Rows are points. The points of each table are mixes of a few directions, plus a little noise. How many directions does each table use, and how many do they share? Where both have some left over, give the other angles between the two spaces (their principal angles), to ten degrees, smallest first.

First, 7 rows:
[-4.9 28.7]
[7.0 -42.1]
[4.7 -29.7]
[-1.2 7.1]
[-0.9 3.2]
[-2.1 10.0]
[-3.8 22.7]
Second (6 x 2):
[6.3 -5.4]
[-6.9 5.9]
[-27.0 23.2]
[-14.9 13.0]
[29.2 -25.1]
[13.6 -11.7]
Directions: first 1, second 1, shared 0; angles 40

First, 7 rows:
[27.4 -10.3 2.3]
[21.3 -7.9 1.7]
[26.7 -9.9 2.2]
[-59.1 22.2 -4.4]
[1.3 -0.6 0.2]
[-6.3 2.2 -0.4]
[-11.4 4.4 -0.9]
Second, 5 rows:
[28.2 -26.9 -27.2]
[2.3 -6.2 -9.2]
[8.1 7.9 20.3]
[-14.4 4.4 -2.9]
[-24.3 20.7 19.1]
Directions: first 1, second 2, shared 1

First (5 x 4):
[-8.5 -6.0 1.3 -22.0]
[-23.4 0.4 -6.3 3.3]
[29.0 0.6 10.5 1.0]
[-31.1 4.8 8.7 34.5]
[34.7 -0.1 -14.1 -16.9]
Second (6 x 4):
[24.0 -4.6 43.5 4.2]
[-18.7 4.1 -13.3 12.5]
[27.9 -0.9 -14.9 -21.4]
[-20.7 -4.3 -21.1 -27.6]
[-4.5 3.9 -8.4 11.3]
[-8.0 1.9 14.9 20.8]
Directions: first 3, second 3, shared 3

First, 9 rows:
[-29.8 17.3 -64.7 -38.4 26.5 -1.0 -38.0 -2.4]
[-12.4 7.2 -26.8 -15.9 11.0 -0.4 -15.8 -0.9]
[14.4 -8.4 31.0 18.5 -12.8 0.4 18.3 1.1]
[23.0 -13.4 49.9 29.7 -20.4 0.7 29.4 1.7]
[7.8 -4.5 17.0 10.1 -6.9 0.3 10.0 0.6]
[8.6 -5.0 18.7 11.1 -7.7 0.2 11.0 0.6]
[4.5 -2.5 9.6 5.8 -3.9 0.1 5.6 0.4]
[-1.0 0.6 -2.2 -1.3 0.9 0.0 -1.4 -0.1]
[-15.0 8.8 -32.6 -19.4 13.4 -0.5 -19.2 -1.2]
Second (9 x 8):
[-18.2 4.4 8.0 4.5 7.6 4.4 -15.7 23.5]
[-7.0 3.0 -11.8 -4.3 -15.9 -12.2 0.9 -10.9]
[-37.2 7.7 11.5 5.7 27.5 -1.2 13.9 4.4]
[62.4 -0.6 -11.3 -13.1 -12.9 -39.4 -7.7 -55.6]
[3.0 -7.2 11.7 11.1 28.1 -1.0 3.1 25.5]
[-8.9 6.6 15.7 -5.5 -4.0 56.8 -6.0 1.7]
[-16.0 3.5 5.5 3.3 6.5 2.6 -9.8 16.4]
[17.6 -11.6 -16.7 0.1 -18.1 -6.1 14.8 -1.5]
[3.8 -4.6 -13.8 -1.7 -18.8 -4.9 6.8 -2.9]
Directions: first 1, second 5, shared 0; angles 60

First (8 x 9):
[-31.0 -15.6 -15.1 6.0 15.8 -4.9 -3.5 7.4 -17.5]
[6.3 9.7 2.8 21.8 -5.2 -1.8 19.1 -30.3 -48.6]
[15.4 5.5 -11.7 12.7 7.5 -10.0 15.1 6.3 28.1]
[-9.4 -9.9 -35.0 17.9 28.5 -20.0 13.9 28.0 44.8]
[-18.2 -5.6 20.2 -18.8 -14.0 16.9 -21.6 -12.2 -43.4]
[10.5 4.8 12.5 -11.3 -10.6 6.5 -6.0 -2.4 4.4]
[5.6 0.4 17.5 -25.2 -12.5 11.4 -19.5 7.7 16.8]
[21.4 10.0 9.2 -3.6 -9.3 2.7 3.0 -3.2 14.4]
Second (8 x 9):
[13.0 8.1 -15.1 25.7 11.8 -17.3 27.6 -12.9 -3.6]
[-9.9 -6.7 -4.3 -7.1 -6.7 10.5 -7.9 32.0 14.8]
[-10.3 -7.2 -12.8 12.9 24.4 -15.2 -1.2 -18.4 12.2]
[14.5 10.1 0.8 -5.1 -27.3 12.1 20.0 41.8 -14.4]
[-1.9 -0.3 15.6 -15.0 -1.9 1.9 -13.0 -19.9 -15.1]
[-14.7 -8.5 2.4 -11.3 12.3 -6.7 -11.9 -11.8 -8.0]
[22.7 16.1 34.2 -22.9 -32.0 15.9 -2.2 -15.4 -38.8]
[-13.6 -11.7 -20.8 22.6 19.4 -1.1 -11.6 4.5 53.0]
Directions: first 3, second 4, shared 2; angles 40

First, 8 rows:
[6.6 3.8 29.0 -26.8 9.0 -28.6 -1.0 19.4 -31.2 -8.1 0.0 -0.1]
[-4.7 -16.4 -49.6 40.5 -21.4 44.0 -7.0 -29.8 40.9 19.2 5.2 9.9]
[12.8 -15.3 8.6 -18.9 -6.5 -18.4 -14.7 11.9 -31.6 4.6 9.1 15.8]
[2.1 -7.6 -8.7 4.5 -6.3 5.0 -5.4 -3.7 1.4 5.5 3.3 6.3]
[-4.9 21.9 29.5 -16.7 19.3 -18.9 14.5 13.3 -8.6 -16.4 -9.6 -17.4]
[-6.3 0.7 -19.3 20.3 -4.4 21.2 3.4 -14.3 25.3 4.3 -1.5 -2.7]
[7.0 -18.5 -16.5 5.4 -14.2 7.0 -13.7 -5.2 -3.2 12.1 8.7 15.4]
[-12.4 32.0 27.6 -8.1 24.7 -11.2 23.7 8.1 7.1 -20.6 -15.3 -27.2]
Second:
[13.8 -32.6 -16.2 0.5 -12.5 -10.1 -18.6 -9.3 -14.5 1.2 19.8 3.6]
[9.0 -1.4 -1.6 1.3 1.1 -4.0 8.9 -14.5 7.1 -18.6 0.7 -10.5]
[1.6 17.7 23.1 25.3 -1.0 20.2 -10.2 5.9 -8.3 6.3 -19.5 -3.1]
[-20.3 18.6 1.1 -30.9 9.7 -5.1 18.2 22.2 9.7 13.4 -4.5 19.1]
[-22.7 23.6 -22.2 -57.3 -3.4 9.7 35.8 26.7 30.1 32.2 -8.4 70.7]
[6.0 -8.7 0.2 12.6 -3.3 1.1 -10.4 -6.2 -6.8 -2.6 3.2 -8.7]
[-8.9 -8.4 -8.6 27.2 3.4 5.3 -11.0 -9.8 7.2 -0.2 6.5 -29.0]
[22.8 3.6 16.7 32.6 -6.7 15.4 -7.9 -18.7 -6.6 -18.0 -13.4 -14.7]
[-1.3 -12.8 8.3 -11.3 12.5 -32.1 -5.4 3.8 -18.0 -14.2 15.4 -27.7]
Directions: first 2, second 5, shared 2

First, 9 rows:
[-29.1 -0.7 -9.6 8.2 -25.2 -3.1 10.8 -32.1 -28.1 -44.4 -0.5 18.0 22.9 26.0]
[18.7 1.8 2.4 17.2 12.9 -20.3 -18.7 16.6 27.3 14.2 -10.5 -1.8 -9.0 -22.9]
[0.3 -0.7 1.8 -10.0 1.7 9.9 5.2 2.0 -3.8 6.7 4.8 -4.5 -2.7 2.6]
[-12.4 -0.2 -4.5 6.0 -11.1 -3.9 3.3 -14.1 -11.0 -20.6 -1.4 8.8 10.4 10.4]
[11.8 1.3 0.9 14.4 7.6 -16.4 -13.7 9.8 18.7 6.6 -8.5 0.4 -4.7 -15.4]
[24.9 0.8 7.4 -1.8 20.8 -2.4 -11.9 26.6 26.1 34.7 -2.1 -13.1 -18.3 -23.6]
[23.3 1.8 4.1 15.4 16.9 -19.4 -20.1 21.8 31.5 21.6 -10.3 -4.8 -12.8 -26.9]
[-36.4 -2.5 -7.3 -17.9 -27.4 24.0 28.2 -35.2 -46.8 -37.7 13.0 10.3 21.5 40.3]
[-0.8 -1.9 5.0 -31.4 3.9 31.5 16.9 4.6 -14.0 18.8 15.3 -13.2 -7.3 9.6]
Second:
[-5.9 3.9 -1.7 18.3 -4.2 -18.0 10.1 -8.4 10.2 -18.1 3.2 1.1 -5.3 12.7]
[9.3 13.7 -2.3 12.4 2.7 -10.8 -31.4 14.6 27.2 27.8 5.9 -17.0 -25.0 -3.3]
[-8.5 -6.6 2.0 11.6 -2.9 -23.9 27.8 -7.7 4.2 -28.8 -3.7 13.8 6.4 10.2]
[-11.1 -5.7 3.0 -27.6 -5.3 12.0 15.4 3.8 -14.1 8.3 8.6 0.4 0.8 13.5]
[5.6 -7.1 6.8 -13.3 6.5 -18.5 -3.2 27.0 17.2 25.7 -5.0 3.5 -7.8 -10.3]
[-14.6 -13.8 3.7 -17.4 -5.5 4.1 37.6 -10.0 -22.5 -23.7 -0.6 15.7 18.3 12.8]
[-1.1 4.9 -4.0 22.4 -2.2 -5.8 2.6 -15.6 1.8 -22.7 -0.8 0.9 2.3 4.1]
[2.5 -7.5 0.3 -12.1 2.4 24.5 3.6 -8.4 -25.0 -7.3 -7.7 7.1 20.6 -11.8]
[12.5 31.3 -19.5 51.4 -3.1 41.4 -47.6 -46.0 -12.9 -24.6 5.4 -25.6 0.3 -5.8]
[22.7 -9.1 8.8 -39.9 16.8 11.8 -36.5 47.2 8.1 68.7 -11.2 -4.4 -5.1 -39.5]
[-11.5 -4.0 3.0 -5.7 -5.2 -16.9 21.5 3.5 5.7 -5.3 5.9 4.5 -5.5 17.3]
Directions: first 2, second 4, shared 1; angles 30
